Rows are points. To make a cloud, some directions were put in groups of two or more. Within a group, all points are equally far from the middle, so they leave a hole (a ring in 2 directions, a hollow ball in 3). The other directions are filled evenly. Then the cloud was stretched, turned, moved and blurred a little. How many holes are there, and how many directions does each take, smallest first?

Cloud:
[[ 2.1  8.1  0.5]
 [-5.2 -2.6  0.3]
 [-0.7  5.2 -5.8]
 [ 5.2 -3.8 -1.0]
 [ 4.6 -3.2  4.4]
 [-0.5  2.3  8.5]
 [ 0.4 -6.4  2.5]
 [-5.0 -0.8 -2.8]
 [ 0.8  8.3 -1.4]
 [ 4.2  4.5 -5.7]
 [ 5.2 -3.9 -2.2]
 [ 1.7 -4.8  5.2]
 [ 6.0 -0.6 -4.5]
 [-5.8  0.4  2.5]
 [-4.0  5.8  1.5]
 [ 5.4 -1.5 -4.6]
 [ 5.3  5.9 -2.4]
 [-2.7  5.2  6.0]
 [-4.5  4.9  2.6]
 [ 3.2  0.8 -7.6]]
Holes: 1 (3)

Cloud:
[[ 3.6  2.7  0.8 -6.2]
 [-2.8  3.6  1.1 -4.3]
 [ 2.1 -0.2  6.9  0.6]
 [ 6.2 -5.5 -2.2 -4.5]
 [ 4.1 -3.2 -3.9  5.8]
 [ 4.3 -5.0 -9.1  0.5]
 [-6.9 -0.1  3.2  3.5]
 [-7.2 -6.0 -2.4 -2.1]
 [-1.4  4.9 -4.6  6.4]
 [ 6.6 -0.7  0.4  5.1]
 [-4.3  1.2 -2.2 -5.8]
 [ 0.5  0.9  0.0 -7.8]
 [-0.7  3.3 -9.1  1.4]
 [ 6.9  4.7  1.8 -0.9]
 [-1.9 -3.7  6.5 -1.6]
 [ 1.9  4.2  3.2 -3.8]
 [ 5.0  0.1 -1.1 -7.5]
 [-3.3 -0.6  7.0  0.2]
 [-6.5 -6.2  0.3 -4.3]
 [ 6.6 -3.4 -3.1 -6.5]
 [-4.7  4.3 -0.6 -1.4]
 [ 0.2  2.2  7.1  0.0]
 [-4.7  2.4 -1.1  6.8]
 [ 1.2  1.9  0.7 -7.0]
 [ 0.1  1.0 -3.3  8.8]
 [ 2.4  1.8 -3.3  8.8]
 [-2.1  0.5 -0.7 -7.6]
 [ 7.8  4.5  1.6  2.1]]
Holes: 2 (2, 2)

Cloud:
[[  6.3   2.9   0.9   0.1  -6.9  -3.4]
 [ -0.6  -2.6   3.8   6.9  -7.2   0.0]
 [ -0.5  -1.9   5.1  -4.0   2.4   4.4]
 [ -5.2   2.8  -8.3  -4.5  -1.4   5.0]
 [  2.8  -2.5  -1.8   1.7  -4.7   7.4]
 [ -4.9   0.6   5.4   4.6  -1.4   1.6]
 [  4.3  -7.4   0.9   2.1  -2.0  -0.2]
 [  0.7   1.5   5.0   9.5  -0.7  -5.2]
 [  2.6   3.7  -1.9   4.1 -10.1  -1.2]
 [ -1.3  -5.2  -1.2   2.0  -7.3  -0.7]
 [  0.1  -3.0   5.2   0.9   4.3   3.7]
 [  4.0   4.6  -0.4  -1.5  -5.0  -4.0]
 [  0.8  -6.4   1.0   4.6  -1.4   3.3]
 [  1.8   0.3   7.4   9.1  -1.5  -5.8]
 [ -1.5  -0.3  -8.3  -3.7   5.5   0.4]
 [  5.0  -4.2   6.4   0.6  -1.9  -6.1]
 [ -2.4  -1.1   5.1   6.5  -4.7   1.5]
 [ -0.7   0.3  -8.2   5.5   0.4   4.2]
 [ -4.9   3.4  -2.4  -4.3  -5.7   8.4]
 [ -2.2  -4.7  -0.9  -2.0   8.7  -3.4]
 [ -3.1  -1.0   2.6   2.6  -5.2   6.7]
 [  1.3   0.3   6.7  -5.5   0.0   2.7]
 [  6.3   3.5   4.3   0.6  -4.5   5.2]
 [  2.9  -6.2   0.1   3.1  -3.4   3.5]
 [  3.3  -0.1   3.8   8.3   0.4  -9.2]
 [  5.0  -3.2   7.8   3.3  -3.0  -7.5]
 [  1.1   4.8  -2.0  -4.8   3.9   0.9]
 [  0.5   2.7  -4.1   0.7   5.5   5.3]
 [ -2.6   1.7  -7.6  -1.6  -6.2   0.7]
 [ -1.7   0.5   7.1   0.1   1.3  -7.8]
 [ -1.2   4.6  -3.3  -1.6  -7.4  -1.7]
 [ -0.8   3.5  -5.0  -3.7   2.3   7.9]
 [  2.4   1.7  -2.6  -1.7   4.8  -5.4]
 [  3.2   4.0   3.1  -5.4  -5.0  -0.9]
 [ -2.1   1.9   6.1   0.2   3.1  -7.4]
 [  1.2   3.8  -1.2  -5.6   0.1   7.6]
 [ -3.6   0.8   0.5   8.4   0.7  -0.5]
 [  3.2   8.7   5.2  -0.8  -5.7   4.6]
 [  3.8  -4.2   3.2   3.7   4.5  -9.3]
 [ -5.6  -2.8   1.6  -1.7  -3.6  -1.2]
 [  1.5  -2.8   5.5   3.3   5.5   1.3]
 [  0.6   2.7  -5.6   4.8  -7.4  -1.2]
 [  0.1   6.1   9.1  -0.5  -7.6   3.8]
 [  0.0  -2.5  -9.0  -1.6  -4.4   2.4]
 [  3.3  -7.0   2.7   5.2   2.0  -0.5]
 [  3.4  -5.4  -3.0   1.6  -5.0   3.4]
 [ -0.6   4.3   6.6   1.1   5.9  -3.0]
 [ -6.9  -1.9  -5.2  -1.1   7.1   0.0]
 [  3.8  -5.8   3.1   3.1   4.5  -8.2]]
Holes: 3 (2, 2, 2)
